Each point is reached from the start by the listed moves, each made 0, 1 or 2 times, or once backwards (-1), plus a little noise. Say if it took an odd or an even number of moves. Then give how often each move was made.

Moves:
(1): [ 17 -29  24  22]
(2): [ 59  18 -14 -21]
Start: [-14   0  -7 -32]
Points:
[ 89  60 -64 -88] => odd (-1, 2)
[ 60 -10   1 -35] => even (1, 1)
[-89  14 -21 -31] => even (-1, -1)
[-58 -46  27  11] => even (1, -1)

Moves:
(1): [ 20 -17  12]
(2): [ 19  -4 -33]
(3): [17 30  5]
Start: [2 4 0]
Points:
[95 24  0] => odd (2, 1, 2)
[ 36  77 -36] => even (-1, 1, 2)
[ 39  30 -28] => even (0, 1, 1)
[ 38  43 -73] => even (-1, 2, 1)
[-3 84 31] => even (-1, -1, 2)

Moves:
(1): [35 19 10 -1 -6 16 -3]
(2): [ -7  30 -18  10  22 -15  25]
(3): [-12   0  19  13   5  -2  -9]
(4): [  9  14  -8  25 -30   5  15]
(5): [  8 -35   4   5  15   8   5]
(6): [-17  -6  10  -3  -8  23  13]
Start: [  3  10  22  11 -21  -7  -6]
Points:
[ 67 -26 -16  61 -48  -2  30] => even (0, 0, -1, 2, 2, -1)
[ 67 -33  51   0 -24  88  32] => odd (2, 0, -1, 0, 2, 2)
[-31 -15  38  94 -50  -7  13] => even (-1, 0, 2, 2, 1, 0)
[-57   2   7  26  78 -52  27] => even (-1, 2, 1, -1, 1, 0)
[ 6 18 95 20 28 55 11] => odd (2, 1, 2, -1, 1, 2)

Moves:
(1): [ 5  4  4  4  3 -1 10  6 -7  9]
(2): [ 4  5  2  4 -3 12  3  7 11 -6]
(3): [  1 -15  10   4   3   4  15   6   7 -12]
(4): [ 1 -3  4 25  4 -2 -7 -2 12  6]
(5): [ 8  3  5  1 23  3  4 13 -6 -5]
(6): [  7  -8 -14  -6   0  10   4   3 -10 -16]
(7): [-10   5 -16   6   9  -4   8   4  -3   8]
(8): [ 0 -3 -4  4 -7 -9 -3  7  6 -9]
Start: [ 10   2  -5  -2 -12  -9  -1   4   2 -10]
Points:
[ -6  25 -11 -26 -43 -24 -18 -16  -1  17] => even (0, 0, -1, -1, -1, -1, 0, 0)
[ 42 -21 -22 -40   4   6  -1  42 -19 -95] => odd (-1, 0, 0, -1, 2, 2, -1, 2)
[ 13  -4   1  55  35  15  59  55  30 -21] => odd (1, 2, 2, 1, 1, 0, 2, 0)
[ 12   2 -29   8 -13  -3 -27  -8   4 -18] => even (-1, 0, -1, 1, 0, 1, 0, 0)
[ 42   2 -21 -56  24  30  -6  14 -43 -54] => odd (-1, 0, -1, -1, 2, 2, -1, -1)
[ 51 -54  14  47  24   7  18  53  22 -91] => odd (0, 0, 2, 2, 2, 2, -1, 2)

Moves:
(1): [  8 -13 -11  -3  -1  -4  -6 -11  -7  10  17]
(2): [  0  18  -7  -2  -2 -13  -5 -20 -10  19  -4]
(3): [ 10  -3  15  -8 -12 -18  15   7   7   3  -3]
(4): [-13   0   4  21 -22   5  -2 -15  -8  17  -8]
(5): [  7   7  12  -6  18   2  -1  -6 -12  22  -7]
(6): [ 29   8 -19 -16   5  24  -3   7  11   5 -12]
(7): [ -7   2  -7   0  -1   2  13   7   1   5 -10]
(8): [ 7  3 -1 24 -2 -7 -4  4  6 12  7]
(9): [ -2   1  -6   4  10  -2  11 -17  -4  -3  -6]
Start: [-17 -16  -3  -9  -7   1  -1  -1  -5   7   8]
Points:
[ 57   1 -29 -95  32 -42  33 -71 -34  62  -4] => even (2, 2, 2, -1, 1, 1, 0, -1, 2)
[ 32   1 -14 -66  35  54  59  13  14   0 -67] => even (-1, -1, 1, 0, 1, 2, 1, -1, 2)
[-43  30 -48 -38  17  -4  12 -30 -15 -18 -23] => odd (-1, 2, -1, -1, -1, 0, 1, -1, 1)

Moves:
(1): [  8   7  -2  -9  10   8  -1  -4  11  -4  -7   8   7  -4 -12]
(2): [-11   6   2  -1  -4   4   8 -11   1 -10  11   1   0   4   4]
(3): [11 12 12  4 -7 -3  0  6  1 -4  7  6  8 -2 -7]
(4): [ 3  5  5 -4 -6 -4  8 -8  2 -2 -8 18 12  6 19]
(5): [-11   2   9  -6  16 -10 -15  -6   4  -9   1  -7  -5  -1   7]
(6): [ 5 -7  1 12 -3 11 -2  3 -1  1  1 -6 15  1  6]
(7): [  0   3   7  -5  -6   5  14   6  13  -1 -11  -4   0   5   3]
(8): [ 4  4 -5  4  0  4 -4 13 -5 -8 -3  4  2  4 -4]
(9): [  4   4 -10  -8  -5   3  -7  -5   4   6   8  -2  -4   2  12]
(10): [-15  10  -2   2   7   6  -6   6  -1  12   2   4   5   1  -2]
(11): [ 8 -7 -8 -3 13 -5  6 10 -4  1 13 -4  2 -5  6]
(12): [ -5 -15   1 -16  -2  -4  -2  13   9  -4   3   3   7   5 -11]
Start: [  3  14   5  -3  11  10   2   7  -3  -3   5   6   9  15 -15]
Points:
[-25  30  33 -52  54  -9  19 -14  47 -30   5  -9 -11  13   0] => odd (1, 1, 0, 0, 2, -1, 2, -1, 0, 0, 1, 0)
[ 43  15   7 -45  51  -4 -50  55  18 -14  45  43  95  14  23] => odd (1, -1, 2, 2, 2, 2, -1, 1, 2, 1, 2, 2)
[-43   8  16 -16  -8  26  13  54  13  -2  10  27  56  50   1] => even (-1, 1, 0, 1, 0, 1, 1, 1, 0, 2, 0, 2)

Moves:
(1): [ 21   7  -1  -3   2 -20   6  -3   5   1  -5  -5  14 -15  -1   7]
(2): [14  0  9  0  5 -2  6  3  2 -2  8  6 -6 -1 -6 -5]
(3): [ -5 -18   9  10   9   0   8   0   7   4   0 -11  -8  -6   2  -3]
(4): [  2   7   8  20  -1 -11  -3  -5  -5   2  -4   1   2  -6   4   4]
(5): [ -9   9  -8  -5  16  -9  -8   4   0   6 -14  10  -3  -8  -5 -16]
(6): [ 6 -5 -7  5  1  6 -4  3  3  5 10  5 10  2  3  1]
(7): [-2 -5 -9  1  0 -4 11  5 -9 -2  8  3 -3 -1  1 -1]
(8): [ -3  -9   6  -2  -3 -15  -2   7   5   4   5   8  -3   8  -7  10]
(9): [-1  4 -8  3 -8 -3 11 -1 14  3 -5  0  1  9  8 -9]
(10): [-1  1  0 -1 -8 10  2 -3 -8 23 -2 -6 -5  6  4 -3]
(11): [ -1  -1   6  -5   6  -8  -2 -15   1  -3   9   4   2   7   9   1]
(12): [  7 -18  -3  -7  -8   5   4 -11  -8   1  -4  19  -8   6  -1   3]
(13): [  2   4   6   5  -3  -5   5  -4   0  -2   3  -3  16   3 -11   1]
(14): [ 4 -6 -2 -3  9 -4 -4 14 -8 -7 -6 -9 -5 15  0 -4]
Start: [  0   8  -3 -12  -5 -17  -1   0  -2  11   8  11 -12   5   9   5]
Points:
[ 28 -10 -31 -58   0 -61   5  40   4   0   5  76 -30  -4 -28  14] => even (1, 1, -1, -1, 1, 0, 1, 2, 0, -1, -1, 1, -1, 0)
[  5  -2   2  31  34 -32  37   3 -13   5  37  20 -10  28   5 -47] => odd (-1, 2, 1, 1, 1, 1, 2, -1, 1, 0, 1, 0, 2, 1)
[ 12   9  23 -21   4 -26  24 -14  33  70 -12 -51 -22 -43  26   3] => even (2, 0, 2, -1, 0, -1, -1, 0, 0, 2, 0, -1, -1, -1)
[ 18   4 -14 -29 -58  11  38 -66   1  54  14  -4  19  18  36  13] => even (1, -1, 0, -1, -1, 0, 0, -1, 1, 2, 1, 1, 1, -1)
[ 72 -30  28 -12   9 -95  65   3  -1  11  50 -13  -3  44  16  18] => even (2, 2, 1, 0, -1, 0, 2, 1, 1, 1, 2, 0, 1, 2)
[-27  13 -18  26 -48  15  23  17  -1  33  33 -28  23  39   7   5] => odd (-1, -1, 0, 0, -1, 1, 1, 0, 1, 1, -1, -1, 2, 0)

Moves:
(1): [ 2 -3  5 -2  0  9 -6  2  6 -6 -1  1  5 -1  3 -2  9 -4  2 -2]
(2): [ -1 -11   0   4  -8   1   3   6   6  -4  -2   6  -2 -10  -4  -1  -8  -5
  -5  -3]
(3): [ -1   0   2  -2  -3   0   0   4  25   7 -12   2   3   7 -10  -1   9 -11
  11  -7]
(4): [  0  -5   9  -1   3   1   0  -1   3   5  -3  -1  -5  -2   1   5  -1  -1
   8 -11]
(5): [ -4  -1   1  -9  11   4 -12   1  -8   9  -3  -7  -2  -3  -4   7  -2  -5
   6  -4]
(6): [ -7  12 -12  -6   5   7   1   5  -7   7  -2  -6 -12   6  -3  -2   6   4
  -5  -6]
(7): [  1  13 -10  -7  -2   2   4  -1  -6   5   5  -2 -10 -13  -2  -1  -7  -2
  -2  -1]
(8): [ -5  -1   0 -12  -7   0   0  -2   0  11  -3  -2   5   4   4  -4   1   0
   1   4]
(9): [  3  -6  -7   7  -8 -14   2  10  14  24   2   3   3   1  15   8 -24  -4
   8   1]
(10): [  2   2 -18   1   8  -7  -2  15 -14   1   2  -7  -5   1   0 -12   3   5
  13  -4]
(11): [  4   6   6  -2   1  10  -3   1  -5  -5   6   9  -2   4 -11  -2   2  -1
   2  -3]
(12): [  6  23  -3  -9   6   1  11  -8  -7 -10   9  -3  -6   9   2  11  -1 -10
  -1 -12]
(13): [  4  -6  -1  -2   2  -3  -3   3   5   0  -7   5   6   2   6 -10  -7   3
  -3  10]
(14): [ 6  1 -3  0  2  4  6 -3  6 -6  4  0  9  3 -3 -1 -2  2  0  1]
(15): [  0   5   0   2   3   2  -9   0  -5 -10   2  -2   9   0   2 -11   0   4
  -4  -1]
(16): [ -9  -1   4   0   1  -4   0   0  -1   0   4  10   1 -11   8  13  -8   1
  10  -5]
(17): [  0   3  -1 -11   3  -6  -3  -6  -5  13   2   2   5   3   5   5   6   3
  -5   0]
(18): [  0 -13   9   0   8  -5 -11   7   2  -8  11   1  -3   3   4  -2  -3   4
   6   0]
(19): [-7  0 -2  9 17 -5 12 -1 -2  3 10  2 -1  9  8  0  4 -8  7 -5]
(20): [  2   5   7   6   0 -13  21   8  12   0   5   1  13   0   2   6  -8  -3
  -2   6]
Start: [ -3   5 -10  -2   4   1  -4  -8  -3   5  -6   8   4  -5  -1   2   0   7
  10   5]
Points:
[ 16 -62  24 -32  -8   6 -72  -3  73  80 -29  21  30 -29  14  26 -57  -3
  47   0] => odd (1, 0, 1, 2, 2, -1, 1, 0, 2, -1, 0, -1, 1, 2, 0, 0, 1, 1, -1, -1)
[  9 -45 -18  -3 -37 -47 -26  38  40  81  -3  33   2 -41  -4  16 -63   5
  42 -10] => odd (-1, 2, 1, 1, 0, -1, 1, 0, 2, 1, 1, -1, -1, 0, 0, 0, 2, 1, -1, 0)
[-30  46 -42 -32  95  -8 -10  -6 -89 -10  41 -38 -63  46  26  -4  61   2
  65 -62] => odd (0, -1, 0, 1, 0, 1, 0, 1, -1, 2, -1, 2, -1, -1, 0, 0, 0, 2, 2, -1)
[ 22  12  22   0   1 -43  17  -5  47  55  19  29  62 -15  13  78 -89  -1
  26  21] => odd (-1, -1, 0, 0, 2, -1, 0, -1, 2, -1, 1, 0, 0, 2, 0, 1, 1, 0, -1, 2)

Moves:
(1): [ 10 -13  13   4   6  -5   7  -2   3  -6   8  -2   5   0  -3 -15 -12   6
   9  -5  -6  -2   0   1  -1  -1  -5]
(2): [ 5 12  5  8  9  4 -5  3  8  8  0  2 -6  3  0 11 -9  0 -6  0  2  0 -1  4
  0 -1  9]
(3): [ -4  -1   6   0  -6  -8  -9 -11   7  -6 -11   9  -1   5  -8   2   4  11
  -4  -1  -7   5 -11   9   0   8   5]
(4): [  4   2  -1   1   5  -8   8   3 -11  11  -7  -7  -1  -3   2   7  -2  -2
  -7   9  -6  -6  -8   0   4   7   0]
(5): [-4 -1  2  1  4  6  6 -5  1 -3 -5  7  1  7  2 -2 -4 -5 -2 -1 -6  0 -3  5
  1  1  0]
(6): [ 10   3   4  -9   5  -2  -7   0   4   0  -5   7  -4   3  12   4   3  -4
   5  -6   2   5  -1  -3  -9 -14  -6]
(7): [ -2  -4   5  15   1   1 -12   0  10  -6   0   7   3   0   6   5  -5  -6
  -3   0   6 -11   1 -12   3   0  -8]
(8): [-6 -7  8 -1  4  4  4  4  3 -1  2  6  6  3  1  1  3  3  4  2  6 -1 -4  6
  0  3  2]
(9): [ 3  7 -1  4  0  1  7  3  3  5 -5  2  1 -4 -1 -7  6  5  9  1  4  3  4  5
  5  3 -9]
(10): [  3   2  -6   0   0  -1  -1 -10   2   7  -3  -1  -7  -1   2 -10   1   7
 -10  -7  -2  -2  -4 -11   1  -3  11]
(11): [  8   3  15  -1  -2   7   5 -11  -7   0  -6   2  -4 -14  -6  -3  -4  -3
  -7   2  -6  -8  -6  -8   2  -5   1]
(12): [ -1  -2  -5  -1  11   9  -7  -7   4   6   1   8   3   0 -13  -6   9  -3
   2   4   5   2  -5  -1   0   3  -1]
(13): [  6  -5   1   2  -4   7   1  -6  -2   4  -2   2   6   6   3   3  -3  -7
   1   0   1   4  -3  -7   2 -13   2]
(14): [  2  -6  -5   0  13   2  -5  -6   5   6   0  -1   3  -3   7   7   3   0
   8 -12  -8   1  10  -1 -14  -6   0]
(15): [  6  -2  -1  -5  -6   2   1 -12 -15   2  -9   1  -6   4   7  -1   1 -10
   7  17  -5  -6   0  -3   2   4   9]
(16): [ -1   1   7   3  -5 -10  -7  -7   3  -4  16   5   6   7  -6 -19  10   1
   9   5  -5   5  -4   3  -2 -12  -3]
(17): [  1  -6   5   1   2 -20  11  -6  11  13  -1  15   0  13  -2 -13   7   6
 -22   2 -18   1   4  -4  -3   0   4]
(18): [ 4  5  6  5 10  0  2  2 -6 -7 -1  8 11 -4 -2  2 -5 -5  3  2  2  0  4  0
  3 -4  8]
(19): [  0  -2   5   4   6  -3   0  -1   2   5  -5  -2  -5  -5   3 -11   1  -6
   5   1   2   4   4  -2   0   3  -3]
(20): [ -7  -2   1   3   8   3   6   2   7   0 -11  -2  -2   3  -8   1  -1   5
  -9  18  -4  -5  -2  -1   2 -11  11]
(21): [  2   5   1 -10  -1  -4  -1  -7  10 -10   1 -12   2   3   4   1   3  -1
  -8  -5  -2   2  -4   5   4   7   6]
(22): [ -4   6   2   4   2   3  -1 -12  -4   1   4   8  -8  -2  -4   0   6  10
   1   4   2  10   6  -3   6  -4  -5]
(23): [ 0 -3 -1 -8  1 -7  7  2  4  5 -5  4 -2 -8 -7  8  8 -7 -1  5 -6  3 -6  8
 11 10  8]
(24): [ 10  -2  -4  -3  -1   5  -2 -12  -7   2  -3   2   0  -6   1   0   6  -2
  -2  -3   4  -1   0   8   3  -2  -3]
Start: [-11   3  11   5   8  -1  -1  -2   9  -1   3  -8 -11  -5   3   7   4   5
  -4  -9   0  -7   0  -3  -7  -3 -13]
Points:
[ 26  17  34  -2  24 -51  46 -42  -2  24 -73  14 -13  28  16 -13  -7  22
 -60  41 -91 -33   1 -34 -33 -48  63] => even (0, 0, 1, 1, 0, 1, -1, -1, 1, 1, 1, -1, 0, 1, 2, 0, 2, 2, -1, 2, 0, -1, -1, -1)
[-17 -17  -1   8  10 -15  11 -51 -32  29 -18  35  20  18 -37 -40  47  10
  28  23 -18  15 -41  24  14  34   4] => even (0, -1, 2, 2, 1, -1, -1, 1, 1, 1, -1, 2, 1, 0, 1, 1, 0, 1, 0, -1, -1, 0, 0, 0)
[-18  -1   0  42  18 -28 -40 -58  50  45  61  35 -31  34 -22 -95  62  26
 -23  14   0   1  28 -28 -15 -16 -19] => odd (0, 1, -1, -1, -1, -1, 1, 0, 0, 1, -1, 2, -1, 0, 1, 2, 2, -1, 1, 0, 0, 1, -1, 1)

Moves:
(1): [  5 -10  -3   9  10  -7   4  -2   0   1  -4  -3  -1   6  -1 -15  -1   2
  -1  -2  12  -1   7  -4  10]
(2): [ 7  8 -4  3  2  7 -2 -3  1 -3  0 -5  1 -7  1  0  0 -1  2  1 -2  0  4  4
 -4]
(3): [  3   1  10  -1   2   1   1   7   0  -2  -3   0  -2   0  -3   6  -2   3
   0   4   3   4   3   5 -10]
(4): [-6 -3  2 13 -2  4  2 -2 -6  1 -1 -4  4 -4 -1  1  6  1  0  5  6  1 -8  0
 -1]
(5): [-4  4  4  2 -6  0 -1 -4  0 -1 -6  0  7 -2  1  1  1 -6 -2 -2  3 -2 -4 -6
  2]
(6): [ -1  -8   2   5   0   3  -8   3  -6   5   0  -9   3   9  -5  -2 -23 -13
  -4  -2  -4   2  -3  10  11]
(7): [ 3 -3  3  7 10  5  1  7  9 -7 -5  5 10  9  8  2 -3 -6  2 -6 -5 -4  5  8
 -4]
(8): [-1  2  1 -4 -4 -2  7  6  0 -1  3 -3 -5  2 -1 -3  1 -5 -1 -2 -6  1  1  1
  0]
(9): [10  1 -1  1 -2  1  4  2 -2 -7  2  1 -4  8 -4  0  2 -2 -1  3  2  6 -6 -3
 -1]
(10): [ 3 -2 -3  5 -4 -6 -3  4  9  5  8 -2 -1 -9 -9 -2 -5  2 -4 -3  3 -8 -5 -2
 -4]
(11): [-5  2  8 -6  6 -3 -2 -6  0  3 11 -5 -4  1 -3 -3  9 -4 11  3  8 -2 -2  5
 -1]
(12): [ 5  4  3  0 -1  0 -1  8 -2  7  8 11  2  2  3  3 -2 -5  8  5 -1  5 -2  0
  7]
(13): [  2  -7   5  -4  -5  -5 -13  -2  -1  -9   1   6   2   0   2  -5   5   8
   0  -1  -7   5  -3   0  -5]
(14): [ -4   6   6   8  -5  -1   6  -8   3   3  -3  -4   3  -8  -1   9  -2   3
 -11  -2   0  15  -3   5  -5]
(15): [  3   2  -3   0  -3  -6  -4  -2  -6  -2 -10   1 -11   2   6  -2   0   5
  -5   4  -4  -4   2   0   4]
(16): [  3   1   0  -4  14   6   3   5   3  -4   7  -5  12   4  -3  -1   8   1
  -9   3 -14   1  -9  -6   4]
(17): [-4  2  8  3 -1  6  8  2  7 -5 -3  6 -5 -7 -5 -9  2 -4  7  2 -8  3 -1  0
  6]
(18): [-3  6 -2  2  0 -3 -2  2  1  1  7  0  3 12 -2 -5  3  5 -3 10  1 -1  9 -5
  3]
(19): [-3  6  3 -1 -7 -1  2  3 -6  3 -9 -7  7  3 -5 -2  4 12  4 -3 -3 -3 -1 11
  1]
(20): [-2  0  4  2  1 -2  4 -9  6 -2  6 -2  2  0  2  2 -9 -4  0 18 -6  5 12 -3
 -5]
(21): [ 6 -1 -2  3 -9  4  2  1  0  9 -3  7  3 -3  1  3  3  6 -2 -2  7 -1  4  3
 10]
(22): [ -2 -10   4   5  -4   5   5   0   8   8  -2   0   2   0   5 -12   0   7
  -2   1  -1   9  -6   3  -2]
(23): [ -3   3   5   3   0 -12  -2   7   9  -3  -2  -3  -3  -1   1   6   0   4
   2  -5   4  -1   4  -8   4]
(24): [  6   3  -3  -4  -4  -4  -2   5   3 -11   0  -3  -1  -7  -5  -9   4   7
   2   1   4   2  -1   9   5]
Start: [  3  -3  -3   9  -7  -5  -6   9   1   1  15  -1   2  -2   1  -2 -10  -1
   3  -2   9   3  -8   8  -2]
Points:
[-21 -33  58  35  26 -52 -13  18  72 -16  54 -52  39   6 -31 -62  -7  26
 -29  24  45  28  -6 -13  13] => even (2, -1, 2, 0, 2, 1, 0, 0, -1, 1, 2, -1, 1, 1, -1, 2, 0, 2, -1, 1, 0, 2, 2, 2)
[-15   5  39  24   2  30  37  49  41 -53   3   4  25 -10  -1 -13  29  16
  15  36 -28  23   2  -2 -27] => odd (-1, 0, 2, 2, 0, -1, 1, 1, 0, -1, -1, -1, 0, -1, -1, 1, 2, 1, 0, 1, 0, 1, 1, 1)
[ 18  12  44  47  -5   5   8 -11  30 -10  39 -27  26 -31  16   6  15  22
  -7  47 -28  44 -49  60 -95] => odd (-1, 2, 1, 2, 0, -1, 2, 1, 1, 2, 2, 1, 1, 2, 2, 1, -1, -1, 1, 2, -1, 2, -1, 0)
[ 43 -17   8  75  17 -17   9  65  52 -13  24 -44  16  46 -40 -52 -64   9
 -23  18 -12  14  21   8  25] => even (2, 2, 1, 0, -1, 2, 1, 1, 2, 2, -1, 0, 0, 0, 0, 1, 1, 2, 1, 1, 0, 1, 2, 0)
[-28 -20  53  68  46  19 -12  17  12  -1  32 -20  68  28 -22 -17 -13  -1
   0  21  -1  10 -17  37 -31] => odd (1, 0, 2, 2, 0, 1, 2, -1, -1, 1, 1, 0, 1, 1, -1, 1, 1, 2, 1, 0, -1, 0, -1, -1)
[ 48   3  -5  13  42   2 -18  54   1 -33   1  18   2  57   6 -10 -34 -12
  10  15 -22   1  31   1  40] => odd (1, 1, 1, -1, -1, 1, 1, -1, 1, -1, -1, 1, 0, -1, 1, 1, 1, 1, 0, 0, 0, -1, 1, 0)
[ 46 -37  -2  48  29 -35 -20  56  31 -23  49 -14  20  66 -24  -5 -21   1
 -48 -31  18   0   2 -10  -9] => even (2, 0, 1, 0, -1, 1, 2, 2, 2, 2, 0, -1, 2, 1, -1, 1, -1, 2, -1, -1, 1, -1, 1, -1)
[ -5 -40  44  79 -44 -12  20 -18  19  12 -11  42   3 -10  33 -18  11  37
  -5  22  19  65 -19   7 -18] => even (1, -1, 0, 2, 0, -1, 1, 0, 1, 0, 0, 1, 2, 2, 1, -1, 1, 0, 0, 1, 1, 2, 0, -1)
[  7 -39 -15   7 -32 -42 -16  32  19   5 -26  10 -48 -15   6 -37 -30  -1
  10 -60  39 -31  16   5  70] => even (1, -1, -1, -1, 0, 1, 0, 1, -1, 0, 0, -1, 0, -1, 1, -1, 1, -1, -1, -1, 2, 0, 2, 1)
[ -8 -13  31  73  28   9  40  51   9  -4 -60 -46  34  32  15 -13   3  42
 -47 -20 -23  10 -36  27 -21] => even (1, 0, 2, 2, 0, 0, 2, 1, 0, 0, -1, -1, -1, 1, 2, 2, 0, 0, 2, -1, -1, 2, 1, -1)
[-15  28  43  13 -59   2   4 -10  13  17  25  -6   5 -35   3 -21  71  55
   3  20 -13  33 -30   6 -10] => odd (-1, 2, 0, 1, 1, -1, -1, 2, 0, 0, 2, 0, 2, 1, 1, 1, 1, 1, 1, 0, 2, 2, 1, -1)
